Each wall is flat, endless, passes through zero and stands at right angles to its row. A trip goes straight from one point to another. Which walls does it cross, in order?
In the rows, 128 means zero.

Walls:
(1): [144  91]
(2): [153 155]
Trips:
[188 170] to [155 113] -> 1
[155 111] to [150 169] -> 1
[125  35] to [ 94 183] -> 1, 2
[149 117] to [ 76 145] -> 2, 1
[144  83] to [ 63 107] -> 1
[208 150] to [118  83] -> 2
[174 137] to [ 96 108] -> 2
[ 97 220] to [ 95 138] -> 2
[172 110] to [108 155] -> 1

Walls:
(1): [174 124 132 182 127 183]
(2): [172  97 135 172 111 134]
(3): [165  59 127 141  99 167]
(4): [172 187 199 134 129 112]
Trips:
[124 184 151 130  68 154] to [ 41 126 203  79 122 139] -> 1
[120 144 210  84 123 145] to [119 145 113 150 178 127] -> 1, 4
[132 191  47 117  99  65] to [115 120 148  68 196  97] -> 4
[196  79 166 194  52 123] to [165  66  93 154 117 114] -> 4
[163 154 165  85 143 116] to [187 130 192 149 100  96] -> 2, 1, 3

Walls:
(1): [ 61 185 116  92  70 148 117 141  88 167  88 103]
(2): [118  86  57 104 150 128 109 206 109 119 203 156]
(3): [ 93  99  93 108 149 171 117 108 172 123 146 147]
(4): [125 157 161 114  84 134  70  88 109  94 131  67]
Trips:
[181 133 187 160 110 123  94 142 214 178 141 170] to [166  58 114  17  80 195 138  67 226 142 141  58] -> 3, 4
[135  12 178  99  87  97 103  82 205 185 141 193] to [ 84 160 168 122 152 124  79 206 158  74 189 107] -> 2, 4
[186  99 129  86  78  98 100  90 111  96 118 137] to [164  82  96 129 102  81 112 124 153  58  73 103] -> none
[ 45  57 142 149  95 171  91 117 109 185 175 132] to [137  93 159 139 146  39 118  72 166  74  73 108] -> 2, 1, 3
[129 150 159 144 165 105 161 119 190 131 165 154] to [ 65 121 127 137 128 152 151 152 139 168 127 107] -> 1, 2
[ 62 147  99 156  82 149 114  75  88 162 108 167] to [ 77  69 151 120  59 202 105 209 151  97 109  74] -> 2
[120  85 164 162 133 151 109  55 137  61  66 152] to [128 139 132 137 152  92 105 130 197 150 120 123] -> 4
[146 197 149 173  60 152 115 132  93 118  82 107] to [ 95 138  84 113 107 133 154 214 131 204 167 145] -> 2, 4, 3

Walls:
(1): [130 144 123 197 110 161 207 144  91 136 140  73 150  98 174 145 114 210
 175 145]
(2): [167 127 155 145 147 190  98  79 123 137 183 116 121  83 132  76 128 139
 114 102]
(3): [173 144 144  86 120 103 169 141 123 129  98 162 120 114 146 101  67 170
  94 158]
(4): [112 140 133 132 190 115 110 106 156  91 152 168 195 134 180  85 142 176
 126 131]
(5): [132 127 140  88  89 174 175 108 133 123 135  75 127 106 150  81  96 115
 136 116]
(6): [ 97 115  72 108 118  83 145  58  61 100 135 127  86 126 136 145 148 131
  73 143]
(7): [111 188 186 111 125 163 126  78 120 146 124 119  87  95  76  94 136 148
  91 164]
Trips:
[111 176 117  99 132  56 123 119 113 144 113  90 122  90 227 146 128 126
 153  82] to [179 141 152 103 194 108 116  76 115 143 131 149  91  90 104  89 107 131
 118 153] -> 2, 7, 1, 5
[ 75 155 216 109 142 138  85 156 164 151 152 104 153  80  74 129 148 127
 117 116] to [112  69  99 177  91 149 151 108 106 131 155 109 120 172 163  90  81 138
  96 124] -> 5, 1, 4, 6, 7, 3

Walls:
(1): [151 199 120 106 136 107  70 106 185  94 147 117 114 101  30 172 109 170
 145  87 114 161 146 118 146 185 177  92 112  92 161 122 120 146 142  84
 182 120 192 149 170 105 186 166  94  70 132 126]
(2): [101 109 171 151  51 135 105 149 138 156 100 110  95 135 145 109 166  78
 107 155 113 163 189 174 203 107 156 113  97 161 118 148  54 116 142 114
 149  80  26 109 154 172  89 145 111 209 128 121]
(3): [162 179  66 132 141 119 163 139  83  96  89  84 124 171 127 201 128 166
 165 135 133 161 149 158 139  91  85  91 110 134 141 182 186 137  77 149
 193 171  62 113 151 163  91 118 126 140 167 102]
Trips:
[153 195 133 160 106  99 102 110  89 141 112 161  94 153 144  95 137 119
 112 134 135 137 128 130 124 108 127 150 125 225 112  72 139 169 135 145
 157  75 164  71 106 177 111 124 133  78 121 157] to [183 110 164 150 112 185 149 114 116 183 128 143 105 157 138 150 140 117
 138 124 131 131 152 179 141 108 109 131 135 158 123  67 113  95  99 173
 128 123 177  78  89  49 167 109 110 166  96 130] -> none
[133 160 121  82 181 111 138 168 135  61 167 112 184  95 123 137 142  89
  82 121 110 159 121 117 157 125 110  89 149  82 126 122 148 107 139 178
 133 105 146 132 121 132 100 193 122 111 138 112] to [129 149  84 135 147  85 126 107  63 133 115 156 120 177 183  88 109 163
 151 117  90  93 204 132 136 171 106 123 137  85 139  74 167 207  59 151
 176 153 142 125  92 159 165 114 130 148  62 136] -> 1
[137 120  57 196 104 160  99  67 173  76 139 165 102 160 131 159 100  93
  60  53  92 128 116 141 123 165  69 119 107 165 117 128 111 165 128 107
 114  92 213 116 144 128 141 111 101 154 106 139] to [ 89 148  75 155 145 169 144 135 104 107 130 163 140  81 129 118  73 121
 162 102 119 104 135 147  91  94 151  97 108 112  89 173 127 147  97  97
 110 147 137 137 103 184 114 137 154 102 164 152] -> 3, 1
[ 91 156 193 163  69 112 154 101 101 139 171  97 116 109 141  72 128 145
 136 150 182 104 103 108 157 108  94 138 129  42 123 110  78 200 149  84
 113  85 107  95 151 133 112  70 105 144 125 152] to [101 131 129  28 115  95  67 153 111 137 209 134 157 127  95 159 143 112
 100 101 162 121 122 148 134 143 146 135  68 104  92 160 117 153 108 134
 105 201 147  92 127  82 163 143 151 188 161  86] -> 1, 2
[107  83 107 169  88 167  93  98 116 151 174 114 169 164 136 142 144  34
  74 129 126  69 133 172 150 178  64  88  96  78  74 134 171  89  73  87
 146  93 149 160 141 176 151 106 196 128 156 110] to [ 98 123 126 142 181 155  93 112 201 109 154  79 170 116 158 125 116 105
 132 175 137 191 146 106  73 184 121 139 113 114 105  87 169 132 249 133
 140 135  93 177 150 153 139 104 122  47 111  41] -> 2, 1
[137  56 121 170 139 151  95 184  58 151 103 178 105 139 208 148 125 145
 128 151  99  99  96 152 160 152 146 150 104 105 125 127  61 109  91 101
 186 163  73 154 106 136 189 175 209 148  92 132] to [132 140 126 124 114 112 185 178 102 110  66 165  86  99 112 157 116 104
 139 161 133 184 143 116  94 108 110  61 169 149 135 103 139 162 158 104
 122  72  40 198 156 186 104  83  83 114 150 130] -> 3
